Every row gives one point. The points of each table are mixes of a few directions, plus a little noise. Count the directions of each table, and those that both share. Where both have some left over, give the other angles between the two spaces (their principal angles), to ten degrees, smallest first.
In the rows, zero is written as 128.

First:
[[ 80 127]
 [192 128]
 [ 81 127]
 [157 128]]
Second, 6 rows:
[[ 94 184]
 [112 156]
 [111 157]
 [141 107]
 [170  59]
 [141 104]]
Directions: first 1, second 1, shared 0; angles 60

First (8 x 4):
[[118 117 109 102]
 [ 91 102  79  52]
 [179 106 104 135]
 [167 148 163 193]
 [ 68 128 120  83]
 [161 136 148 172]
 [129 156 173 178]
 [105 129 125 113]]
Second, 5 rows:
[[152 130 131 148]
 [108 128 124 112]
 [ 94 126 122  99]
 [ 68 128 120  78]
 [217 131 144 204]]
Directions: first 2, second 1, shared 1

First (8 x 9):
[[119 138 109 141 108 124 151 104 145]
 [201 117 116 115  86 200 108 178 151]
 [ 91 108  97 164 125 204 125  83 121]
 [ 64  98 101 120 103 122 109  69 112]
 [161 137 151 113 169  84 121 164 118]
 [187 154 156 109 186  53 128 180 125]
 [ 38 119 151 139  95 161 137  92 114]
 [163 157 148 125 154  73 146 157 139]]
Second:
[[139 128 165  82 115  79 112 171 123]
 [110 120 147 127  95 177 125 140 127]
 [101 122 164 123 144 141 117 143 106]
 [162 142 115 151  96 183 152 141 160]
 [ 36 109 125 122  63 136 129  74 123]
 [ 76  98 136 115  88 174 104 114 114]
 [211 123  32 139 233  34 106  82 124]
 [144 151 137 146 147 124 153 139 138]
 [171 158 131 148 169 104 152 147 141]]
Directions: first 5, second 5, shared 5

First, 11 rows:
[[141 139 101 153 190 204  94  94 110 126 129 162]
 [155 128 107 145 164 177 100  88 117 142 109 140]
 [167 155 140  78  91  20 220 154 132  81 155 119]
 [192 192 134  68 100  30 243 171 118  66 171 152]
 [159 145 108 144 161 192 101 105 110 148 109 158]
 [ 86  70 146 130  98  80 112 112 157 139 114  67]
 [121 101 138 139  92 143  90 124 137 186  80 102]
 [ 67  91 145 133 116  99 118 135 149 116 144  94]
 [121 104 133 130 114 114 117 115 139 142 112 103]
 [100 146 124 142 156 175 113 149 118 114 154 161]
 [ 98 138 134 142 126 175 102 160 122 145 131 151]]
Second (8 x 12):
[[186 119 109  81 136 176 155  73  91 118  83 113]
 [114 133 118 131 103  54 171 182  87 108 156 137]
 [ 68 114 176 195 119 109  77 150 168 145 147 142]
 [ 76 121 161 180 116  92  99 163 154 138 156 141]
 [162 120 122 104 137 173 131  84 117 128  95 118]
 [198 150  80  55 175 232 124  54 153 140  87 105]
 [ 97 117 155 165 118 112 107 140 139 134 137 137]
 [122 150  99 112 119  76 163 178 114 114 162 134]]
Directions: first 4, second 3, shared 0; angles 30, 40, 70

First, 10 rows:
[[135 109 137 127 122 108 119 174  90 153  98 144 186 182 144 116 108 108]
 [ 99 106  97  99 126 121 114 107 152 142 153  96  96 113  91 152 148 176]
 [183 184 174 182 131 139 169 134 110  84  95 181 151 127 191  97 103  62]
 [116 126  97 110 122 113 134  92 160 122 148 106  87 104 107 153 147 176]
 [145 135 125 133 119 104 143 132 121 124 110 141 143 146 146 130 120 129]
 [112 116 112 113 127 125 120 118 140 136 141 111 112 121 108 140 138 152]
 [121 114 141 128 133 138 110 157 106 146 122 131 156 148 128 115 119 106]
 [130 117 153 136 134 140 112 170  93 146 111 142 173 159 140 106 111  88]
 [158 188 155 169 138 164 164  83 157  68 139 148  80  66 154 117 132  99]
 [ 79  86  90  84 129 128  94 114 151 160 164  80  96 114  71 155 154 184]]
Second:
[[112 155 143 106 108  80 138 111 145  96 100 148 112 164 198 113  88 129]
 [130 124 126 131 130 134 127 130 127 131 131 125 131 123 118 129 134 128]
 [156  81 100 167 158 210 110 161 100 185 175  94 155  65   7 150 195 124]
 [133 120 122 134 133 143 124 135 123 139 135 122 134 114 104 132 141 127]
 [104 167 152  94 100  57 143 102 152  78  88 158 104 183 234 106  71 129]
 [133 121 124 135 135 145 123 134 122 139 138 120 133 117 104 132 143 127]
 [136 114 121 140 138 153 120 137 117 145 141 118 137 110  90 135 148 129]
 [120 142 135 116 119 102 133 117 137 112 114 139 121 147 166 120 107 128]]
Directions: first 3, second 1, shared 0; angles 50

First (9 x 32):
[[104 138  83 115 125  68 107 121 105 103 131 202 102 103 151  86  85 170
  101 170  93 195 121 157  68 139 111 162  92 126  87 115]
 [144 123  84 130 164 107 160 141 164 101  93 112  97 124  49  87 103 166
  116 149 171 129 161  65 140 152  89 160 120 105  81  86]
 [189  98 158  97 152 159 162 100 121 149 140 111 164 147  81 184 190 108
  150  36 157  95 154 105 139 175 130  85 180 146 187  98]
 [146  98 186 124 119 167 100  74 118 170 168 135 169 141 118 158 179  91
  162  72  95  66 132 151 150 110 168 107 175 153 187 125]
 [156 171  84 139 156  90 134 116 108 121 130 127 133 119 156 118 129 162
   85 145 143 192 101 177  94 132 137 137  74 147  91 142]
 [ 73 143 181 173  91 206 113  99 111 158 125  79 104 183 158 142  80  66
  139 192 159 122  96 141 153  31 158  77 115 134 144 178]
 [ 86  91 129  85  91 101 123 191 141  98 119 187 114  96 138 124 116 132
  155 115  78 113 156  84 114 179  86 150 165  94 142 106]
 [164 167  68 129 167  92 173 161 132 100  98  96 117 119 127 124 123 168
   86 139 183 191 121 122 110 166 104 136  82 125  82 130]
 [ 91 123 179 158  87 161  79 148 152 152 148 105 153 119 173 129 150  89
  161 135  72  50 110 152 184  69 169 142 148 123 152 173]]
Second, 11 rows:
[[189 120 163 154 124 174  91  21 133 194 135  78 178 149 112 153 166 107
  137 101 158  93 100 151 157  63 172  85 110 150 129 145]
 [156 137 130  99 110 112 139 221 153 116 148 120 176  83 186 189 194 128
  131  64 113  95 115 105 122 186 109 130 135 108 154 150]
 [174 124 156 155 128 170  95  32 130 181 144  94 161 150 105 143 148 112
  130 119 159  97 104 140 142  63 161  95 107 146 125 137]
 [119 141 134 155 147 152 120  71 111 141 164 143 107 157  95 113  94 126
  108 173 153 129 120 129 101  76 138 125 109 144 121 113]
 [ 77 117 104 132 134 111 132 120 123 101 101 161  68 140  87  65  57 146
  125 190 123 160 154 112 121 121 107 156 129 118  97  98]
 [137 102 114  85  96  87 140 210 156 109  56 102 155  84 173 139 171 133
  164  61  87 131 146 127 178 208 112 135 159 101 132 149]
 [135 181 153 148 173 162 157 114  62 141 207 128 142 170 168 178 160  98
   96 115 140 154 100 208  91 118 179  96 130 190 191 151]
 [137 128 142 146 142 150 124  57 100 156 116 105 130 163 118 119 127 112
  134 128 136 150 124 181 150  97 169 102 131 161 136 138]
 [109 113 111 130 112 117 109 135 168 112 134 161 100 108  83  96  82 154
  121 178 140  98 137  46 103 107  79 161 106  85  83  94]
 [ 70  99  87  85 115  64 164 215 126  71  21 138  82 108 146  71  97 145
  161 122  70 195 180 146 174 219 105 161 175 109 116 124]
 [104 146 111 118 127 110 140 211 146  88 183 177 110  98 134 141 113 148
  102 154 129 105 127  63  70 151  77 164 115  97 125 108]]
Directions: first 6, second 4, shared 2; angles 50, 90
